Each row of a before or after table is a point. The points were changed in one or more steps. Then noise was added and the rows were shuffled. The steps act on how far a point lies along the listed directions, d1 being the first. What was done? A step turns or swaps two directions, mirrors them in a line or flattens them onto one, adds a multiple of one to another, or multiplies one. Angles are multiples of 10 degrees, from the lower direction toward the higher: turns from -170 to 170, lines from 10 to 170 but not 90. Use the fewest steps. Two steps may share a direction if one is a turn and the other turns, adds or multiplies; they go together, in the order done. Otherwise the lowest direction goes first.
In the rows, zero is written as 128.

Directions:
(1): [148 149 163]
(2): [128  89 152]
(3): [ 87 139 145]
Before (13 x 3):
[[137 128 167]
 [104  77 122]
 [129 155 103]
 [133 127 129]
 [127  63 139]
 [144 162  72]
 [132 112  88]
 [120  74 112]
 [ 95  92 152]
 [116 125 118]
 [ 96  77 115]
 [131 136 109]
 [143 130  96]]
After (13 x 3):
[[124  94 140]
 [143 171 150]
 [147 127 163]
 [140 110 143]
 [116 145  91]
 [127 129 122]
 [134 129 144]
 [152 189 135]
 [129 114 138]
 [132 175 130]
 [138  74 154]
 [146 174 165]
 [155 167 157]]
Steps: turn d1 and d2 by -160 degrees; multiply d3 by 0.4

Directions:
(1): [ 95 156 102 111]
(2): [128 117 148  80]
(3): [169 155 113 116]
Before (13 x 4):
[[149  92 143 109]
 [131 138 115 124]
 [121 128 150 159]
 [114 153 105  91]
 [141 117 108 167]
 [174 100 159 109]
 [149 114 148 180]
 [166 112 155 142]
 [ 91 101 117 199]
 [108 135 142 168]
 [159  96 144 105]
 [113  88 150 157]
 [114 136 104 152]]
After (13 x 4):
[[113 161 121 141]
 [ 82 152 110 153]
 [126 168 119 153]
 [ 73 109 137  98]
 [139 116 132 137]
 [170 105 150 120]
 [133 176  66 160]
 [112 127  97 161]
 [ 99 114 120  95]
 [ 77 128 131 129]
 [ 93 105 127  95]
 [145 133 110 155]
 [107 163  91 115]]
Steps: turn d1 and d3 by 140 degrees

Directions:
(1): [131 118 104 159 109 175]
(2): [104 148  99 164 151 104]
(3): [120  81 149 157 118 106]
(4): [174 134 106 135 101  99]
(5): [160 146 163 158 153 138]
(6): [150  95 103 116 171 131]
Before (10 x 6):
[[154 120 109 144 122 145]
 [ 75  85  61 112 125 136]
 [154 139  91 114 136 100]
 [163 117 119 140 117 128]
 [176 140 117 102 122 180]
 [156 127 125 134  98 152]
 [127 107 115 112 121 137]
 [148 140 109 137 154 115]
 [151 147 141 118 156  86]
 [114 149 123 160  98 122]]
After (10 x 6):
[[153 162 136 114 102 111]
 [130 129  70 148 126 114]
 [140 134  98 155 108 110]
 [168 154 162 143 129 133]
 [127 132  95 141  98 123]
 [106 185  41 168 142 115]
 [ 96 138 113 135 135 102]
 [ 61 120 153  64 104  99]
 [167  82 135  83 108 149]
 [151 147 145 124  94 142]]
Steps: turn d1 and d5 by -60 degrees; add 0.3 times d1 to d4; turn d2 and d6 by -160 degrees; multiply d2 by 2

Directions:
(1): [136  80  97 144 138 110 112  92]
(2): [132 151  98 188 113 129 124 148]
Before (11 x 8):
[[123 194 113 182  98 161 127 175]
 [111  96 138 114 127 122 115 123]
 [131  76 141  50 139  98 131  86]
 [138 113 102 165 129 108 105 105]
 [129 161 122 143 131 138 126 145]
 [134 124 114 132 138 130 124 105]
 [128 117 146 135 136 141 149 138]
 [126 175 134 113 112 149 142 155]
 [122 134 173  51 123 152 144 145]
 [132  65 169  50 158 109 128  88]
 [131 134 131 142 146 116 120 133]]
After (11 x 8):
[[120  92 161  44 145 142 124  93]
 [142 141  82 232 112 113 116 152]
 [131 104 136 143 137 136 145 131]
 [124 174 161 116 121 133 130 148]
 [129 135 142 125 149 119 122 132]
 [134  92 109  97 136 123 123  92]
 [112 127 123 155 113 129 117 148]
 [131 154 128 132 130 141 133 127]
 [142  74  69 168 121 119 107 104]
 [137 155  72 205  97 106 125 152]
 [130 118 135  98 148 130 123 112]]
Steps: turn d1 and d2 by 150 degrees

Directions:
(1): [134 152 153 164 158  82 108 147 126]
(2): [ 67 147 153 149 130 154 132 116 145]
(3): [139  91 161 135 122 158 104 172 142]
(4): [154 110 161 150 106 115 156  90 156]
(5): [141 162 123  99 134 129 130 143 190]
Before (14 x 9):
[[119  91  95  80 109 192 137 126 121]
 [134 121 143 151 110 129 127 117  90]
 [114 130 132 122 129 127 128 134 136]
 [133 115 150 138 121 113 117 135 136]
 [115  91 144 160 114 124 125 128  84]
 [133  94 149 149 124 135 138 108 105]
 [143  99 138 116 117 155 159 128 141]
 [125 126 130 134 121 124 154 112 133]
 [122 118 110 108 106 146 159  81 131]
 [129 128 129 116 117 137 153 108 125]
 [108 132  66 101 166 130  59 198  46]
 [201  84 125 123 135  83 131 115 126]
 [132 101 134 129 116 140 140 127 157]
 [141 118 156 155 119 125 129 134 154]]
After (14 x 9):
[[113 152  99 120 145 110 136 133 106]
 [135  79 153 166  99 118 144 102  96]
 [128 123 135 146 107 130 135 111  87]
 [167 109 149 149  94 115 167  86 165]
 [145 101 152 132  95 122 149  99 151]
 [108  46 178 146 109 210  77 190 128]
 [144 111 157 157 120  99 153 103 168]
 [144 129 178 167 134 101 165 105 158]
 [135 106 147 157 128 115 150  89 104]
 [137 122 135 120 124 116 126 136 137]
 [111 163 113 122 149 110 128 135 103]
 [127 127 200 189 155 101 114 141 156]
 [ 87 190  93 126 181  93 103 142  88]
 [ 64 129 130 132 128 154 159  67 145]]
Steps: turn d1 and d2 by -160 degrees; multiply d3 by 3; turn d3 and d4 by 70 degrees
